Each row is a point. Before rounding, the points of a table are all equally far from one centre. They may lie mostly on one side of it. Write the centre, to within rounding.
(in the rows, 128 means zero)

Points (9 x 2):
[[152  82]
 [159  92]
 [ 71  94]
 [104  67]
 [127  67]
 [114  65]
 [ 96  69]
 [155  86]
 [128  67]]
Centre: [115 114]

Points (9 x 4):
[[111 179  83 118]
 [194 105 104 102]
 [149 103 133 114]
 [204 112 163 113]
 [185 105  96 100]
 [155 199  84 138]
 [208 115  74  56]
 [149  90 108  75]
 [142 126  93 120]]
Centre: [167 184 140  53]

Points, 14 rows:
[[142 133 132 151  45 173 140 131]
 [148  70  72 158 123 171 154 144]
 [164  57 123 130  54 176 103 171]
 [188  87 140 141  92 162  98 166]
 [185  85 139 172  81 158 146 169]
 [152 121 105 130  25 170 125 150]
 [162  65 106 190  79 162 114 159]
 [125  54  89 135  98 101 155 178]
 [142  59 106 150  63 165 175 175]
 [152  95 122 182  87 171  97 144]
 [166  51 103 182  59 105 132 167]
 [138  79  93 187  83 154 130 170]
 [145  82  98 182  52 128 142 177]
 [157  70  74 162  30 142 167 155]]
Centre: [155  79 109 129  77 131 136 120]

Points (18 x 11):
[[ 62 164 111  60 119 161 133  30 155 129 159]
 [ 84 215 147  74 155 162 208 104  96  97 146]
 [137 203 122 100 124  49 176 109 117 124 168]
 [109 183 132  46 110 133 178 120  98 170 166]
 [133 189 175  79 124 121 111 181 191  99 169]
 [ 52 190 128  59 153 128 128 106 178 182 174]
 [ 53 168 161 138 119 143 172  64 133 119  39]
 [ 80 204  89 155 119 130 108 133 217 155 128]
 [ 95 187 112  99  86  90 112 181 114  73 168]
 [ 98 210 108  65  98  78  90 113 175 115 126]
 [132 106 131  98 103  97 145 145 193 150 152]
 [129 168 122  57 153  80 182 112 120 129 172]
 [125 142 182 125  93  39  76 113 134  87 166]
 [ 87 200 146 114 179  86 169  99 198 103 191]
 [158 213 119  86 126 108 151 160  89 139 111]
 [105 148 126  90  88 130 199  84 183 159 135]
 [143 204  90 112 175 113 177  87 104 166 136]
 [124 228 219  72 150 117 109 134  84 131 107]]
Centre: [ 95 167 156 135 133 134 119 107 126 123 139]

Points:
[[122  76  78 105 172  67 100 167 162 106  99  93 119 221]
 [131 117  53  80 133  82  97 209 150  96 118  89 120 196]
 [ 92 126  51  74 171  77  99 180 147 101 130  85 133 183]
 [102 116  60 127 153 118  99 149 149  48 144  73 145 166]
 [ 91  95  48  81 134 115  97 150 130  75  83  83 123 164]
 [ 80  85  73  93 138  72 103 149 142  83 121  70 166 178]
 [117 142  88  77 170  55 106 165 148  88 146  81 155 151]
 [111 106  43  75 155  75  78 181 132 103 138  99 149 181]
 [120  96  56  85 119  64  89 174 148 102 124  85 154 203]
 [128  90  54  90 133  77  77 184 163  78 133  88 146 176]
 [100  74  64  69 160  71  82 175 163  89 104 104 143 191]
 [104 121  90  71 131  78  79 183 148  54 101  98 162 154]
 [131 112  60 104 189  84  95 191 151 102 113 100 163 187]
 [128  80  85  75 132  63  89 171 129  81 129  90 153 220]
 [135  91  71  55 143  92  95 206 142  99 151  98 149 149]
 [ 85  96  37  97 145  75 112 173 150  67 114  85 114 176]
 [111  97 101  67 172  89  90 186 151 106 132  89 179 184]
 [103 115  93  67 165  86  98 155 117  49 135  77 151 168]
 [133  83  41  62 170 114 128 167 102 120 123 126 171 168]
 [114  75  53 118 114  78 106 166 153  73 122  84 172 179]
 [105 102  82  74 144  62  99 212 141  73 112  92 144 178]]
Centre: [117 109 103 104 134 104 130 148 142  97 130 151 125 172]

Points, 23 rows:
[[196 138 113 195  74 122 102 194 185  82 108  73 187 150 103 118 122 144
   75 113]
 [190 112 135 204 109 129 120 146 192  81  58  99 195 143 118 110  71 123
   49 147]
 [158 117 146 227 101  99 105 153 177  74  48 116 197 115 134 113  93 130
   69 157]
 [170 124 114 202  99 104 127 150 167 100 108  88 169 177 131  77  67 166
   97 110]
 [124 125 135 146 117  79  91 178 166  86 102  43 162 157 151  87 138 163
   65 129]
 [165 120 134 175 137 124  75 167 229 100 102  95 198 116 117 137 104 143
   48  74]
 [171 102 131 188 111  86 114 198 158  60  62 120 198 123 144 102  94 117
   54 120]
 [147 140 133 212  84  92 106 188 181  61  85  86 186 138 140 125  97 128
   94 126]
 [182 111 126 201 121  82 118 126 193 115  77  51 187 155 110  98  72 136
   64 136]
 [164 101 171 195  88  63 109 171 201  72  99  83 162 141 141 106 125 120
  105 129]
 [196 108 125 186  78 126 135 156 186  40  99  79 184 170 127 114 126 160
   80 121]
 [178 122 107 181 129 114  67 156 123  98  94  86 205 161 126 124  90 125
   84  97]
 [194 130 154 176 116 106  94 173 184  95  76 116 191 156 128  83  95 114
   61 112]
 [183 110 140 208 129 114 103 170 189  85  89  85 199 163  97 104  87 112
   88  83]
 [177 112 111 207 106 104 133 187 209 126  74  71 196 154 111 105  92 147
   71  92]
 [148 115 107 196 113 101 117 144 192 108 106  68 201  94 139  98  44 144
   80  91]
 [182 115 153 208  71 124 124 174 215  80 100 104 185 129 139 162 121 135
  100 120]
 [188  90 128 198 132 120 143 149 166  93 115  21 176 133 128 136  66 126
   88 112]
 [177  91 155 237 144 128 100 175 199  89  82 120 196 135 115 131 109 136
   51  99]
 [176 119 146 201 106  97 143 133 222  70  69  62 170 139 130 136  92 144
  106 136]
 [162  96 126 189 146  77 131 180 177  85  61  71 240 141  97  95  95 147
   84 154]
 [159  98 140 168 123 129  77 164 198  75 103  73 200 129 152 110  73 126
   70 103]
 [136 130 127 203 142 133  77 172 184  76  79  77 163 147 151 100  97 106
  108 108]]
Centre: [141 106 114 168 138 117 144 140 166 108 116 107 174 113 112 118 141 132
  83 132]

Points, 27 rows:
[[168  74 154 153 225  84 113 100  99 186  94 108 148  98 143 160 121 189
  143 128 128  68 106 126]
 [202 121 116 128 204 103  82  70  74 168  95  86 143  98 137 129 146 205
  126 144  70  74  98 158]
 [188  97  91 125 215 108 102  71  91 200  69 101 152 109 147 126 136 194
  127 108 116  61  95 139]
 [166 120 138 131 239 115  86  43  51 192  96 140 162 117 155 135 151 136
  147 106  93 132 113 132]
 [182 136 129 130 186  82  80 113  59 236  73  96 173 123 171 151 121 204
  131 138 117 114 112 132]
 [207 136 116 112 231  91 132  81  56 183  91  69 148 136 155 141 164 203
  149 135 110 126 128 147]
 [189  99 137 130 207 102  97  65  66 179  65 116 147  76 143 109 180 150
  113 123 120  63 126 127]
 [194 113 117 137 193 166 115  75 101 205  59  87 142 111 139 111 106 194
  124 107 107  96  86 121]
 [184  81 144 148 223  96 111  93  60 213  89  81 155 105 143 137 158 210
  114 103 108  80 107 119]
 [193  76 112 110 195 115  75  69  80 200 117  79 179 134 143 140 169 180
  136 137 116  84  91 139]
 [169 164 153 175 199 112  95  94  97 181 101  32 138  93 147 129 118 183
  124 123 111 102 102 120]
 [171  81 108 148 215  98 135  83  98 205  94  91 124 144 145 133 165 207
  128 149  98  97 111  96]
 [146 112 124  96 214 124  91  87  48 220  91 112 194 128  87 129 165 208
  123 123  73  90 124 124]
 [192  71 109 128 209 144 102  84  68 184  77  85 145  92 174 122 148 208
  135 122 121  81  91 150]
 [151  77 127 119 221 101  99  67  51 191  79 113 153  97 139 167 134 233
  100  95 104 124  81 123]
 [165  76 141 117 215 140 103  62  95 190 118  68 163 102 133 131 154 221
  135 106  87  80  85 122]
 [156 153 120 139 193  98  60  77  95 169  86 126 197 136 141 136 100 151
  147 147 106  95 121 120]
 [170 112 135 105 208 115 117  56  92 190  73  72 164 120 145 131 104 206
  136 131 100  87 126 147]
 [203 106 159 124 216 111  69  81  61 210  87 111 190  91 134 105 169 200
  136 105 117  91  89 127]
 [156 132 141  96 246  73 123  66  63 186 104  97 168 131 141 140 145 205
  101 147 137 121 121 153]
 [167 114 145 119 213 142  94  82  88 190 105  74 174  90 155 124 143 143
  156 108  92  62  87 154]
 [174 106  99 126 216 114  75  75  85 187  75  93 169  91 147 149 126 191
  127  98 114  64 101  87]
 [190  72 127 138 213 118  74 101  88 222 112  98 161 122 142 113 162 174
  131 150  83  86 115 147]
 [201 100 102 152 192 114  90  87  82 181  63  75 176  88 127 141 178 168
  139 100  90  80 106 136]
 [185  78 158 141 210 101 154  89  78 163  98  90 119 116 135 109 125 156
  147 130  96  60  97 114]
 [191 120 146 149 205 121  75  73 100 169 101  73 165  75 127 124 156 197
  127 145 124  70 137 106]
 [181 104 117 130 220  79 131  72  49 196 111  81 153 114 146 135 146 231
  146 118 123  73  98 151]]
Centre: [143 118 112 111 168 106 117 122  75 165 126 114 147  86 122 104 141 175
 138 111 121 145 109 119]
